Each row is a point. The points of each table are mixes of a few directions, plus a little noise. Count the directions of each table, and those that both share. Where both have some left over, give the other angles between the two spaces (their principal angles), to ten degrees, smallest first.

First (6 x 3)
[[ 0.04  0.13  0.40]
 [-0.14 -0.20 -0.30]
 [ 0.12  0.18  0.34]
 [ 0.63  0.62  0.40]
 [-0.21 -0.23 -0.26]
 [-0.45 -0.52 -0.59]]
Second (5 x 3)
[[ 0.65  0.40 -0.47]
 [-0.46 -0.36  0.04]
 [-0.15 -0.11  0.04]
 [ 0.10 -0.03 -0.41]
 [-0.15  0.10  0.80]]
Directions: first 2, second 2, shared 2

First (9 x 8)
[[-0.42  0.23  0.75  0.24  0.61  0.12  0.65  0.59]
 [-0.36  0.08 -0.30 -0.54  0.29 -0.28 -0.44 -0.09]
 [ 0.42 -0.15 -0.10  0.27 -0.46  0.14  0.04 -0.18]
 [-0.43  0.13 -0.09 -0.44  0.42 -0.23 -0.24  0.05]
 [-0.14  0.13  0.63  0.38  0.30  0.19  0.62  0.44]
 [ 0.17 -0.11 -0.40 -0.17 -0.27 -0.09 -0.37 -0.30]
 [ 0.24 -0.05  0.18  0.34 -0.20  0.18  0.26  0.05]
 [ 0.22 -0.03  0.27  0.40 -0.16  0.21  0.36  0.12]
 [ 0.31 -0.22 -0.94 -0.48 -0.54 -0.25 -0.89 -0.68]]
Second (7 x 8)
[[ 0.25  0.00 -0.30  0.08 -0.08  0.14 -0.15  0.36]
 [ 0.00 -0.07 -0.17  0.03  0.01  0.09 -0.14  0.24]
 [ 0.59  0.17 -0.56  0.18 -0.32  0.08  0.03  0.50]
 [ 0.39  0.07 -0.54  0.17 -0.26  0.10 -0.04  0.53]
 [-0.57  0.07  0.99 -0.25  0.28 -0.37  0.43 -1.18]
 [-0.58 -0.19 -0.23  0.06 -0.12 -0.13  0.11  0.17]
 [-0.08 -0.04  0.82 -0.25  0.51  0.11 -0.24 -0.64]]
Directions: first 2, second 3, shared 0; angles 50, 80

First (10 x 11)
[[-0.05  0.48  0.14  0.04  0.50 -0.50  0.35 -0.06  0.66 -0.51 -0.17]
 [-0.48 -0.13 -0.59  0.23  0.15 -0.67 -0.34  0.05 -0.16  0.38 -0.24]
 [ 0.74  0.27  0.18  0.01  0.27  0.24 -0.53  0.23 -0.55 -0.25  0.51]
 [ 0.83  0.10  0.46  0.04  0.20  1.24  0.17 -0.09  0.18  0.04  0.05]
 [-0.42 -0.08 -0.05 -0.24 -0.23 -0.59  0.01  0.17 -0.44 -0.42  0.14]
 [-0.31 -0.01 -0.55  0.26  0.70 -0.43 -0.20  0.18 -0.41 -0.01 -0.43]
 [-0.16 -0.18 -0.08  0.13 -0.42  0.13  0.11 -0.31  0.67  0.70 -0.16]
 [-0.22 -0.40  0.26 -0.31 -0.55  0.56  0.49 -0.05 -0.15 -0.10 -0.07]
 [ 0.03  0.03  0.35 -0.35 -0.77 -0.36 -0.13  0.03 -0.11 -0.26  0.67]
 [ 0.06 -0.07 -0.11  0.20  0.15  0.38  0.08 -0.15  0.32  0.42 -0.30]]
Second (10 x 11)
[[ 0.12  0.09  0.08 -0.63  0.22 -0.15  0.05  0.01  0.09  0.37 -0.48]
 [ 0.06 -0.11  0.14 -0.23  0.09 -0.10  0.11  0.35  0.28 -0.22 -0.37]
 [-0.26  0.07  0.38 -0.13  0.13 -0.01 -0.04 -0.04 -0.14 -0.03 -0.23]
 [-0.23 -0.22  0.33  0.87 -0.24  0.03 -0.03 -0.20 -0.52 -0.50  0.37]
 [ 0.68 -0.50 -0.41 -0.24 -0.07 -0.15  0.16  0.05  0.08  0.25  0.22]
 [-0.23  0.72 -0.12  0.72 -0.23 -0.07  0.01  0.04  0.25 -0.49 -0.50]
 [ 0.31 -0.06 -0.21 -0.74 -0.05  0.32 -0.28  0.04  0.80 -0.02  0.17]
 [-0.02 -0.02  0.09  0.81 -0.27 -0.04 -0.10 -0.80 -0.94  0.14  0.52]
 [-0.44  0.06 -0.15  0.82  0.00  0.02  0.13 -0.01 -0.64  0.09  0.51]
 [ 0.01 -0.03 -0.14 -1.25  0.43  0.15 -0.01  0.55  0.74  0.41 -0.22]]
Directions: first 5, second 6, shared 0; angles 40, 50, 50, 80, 90
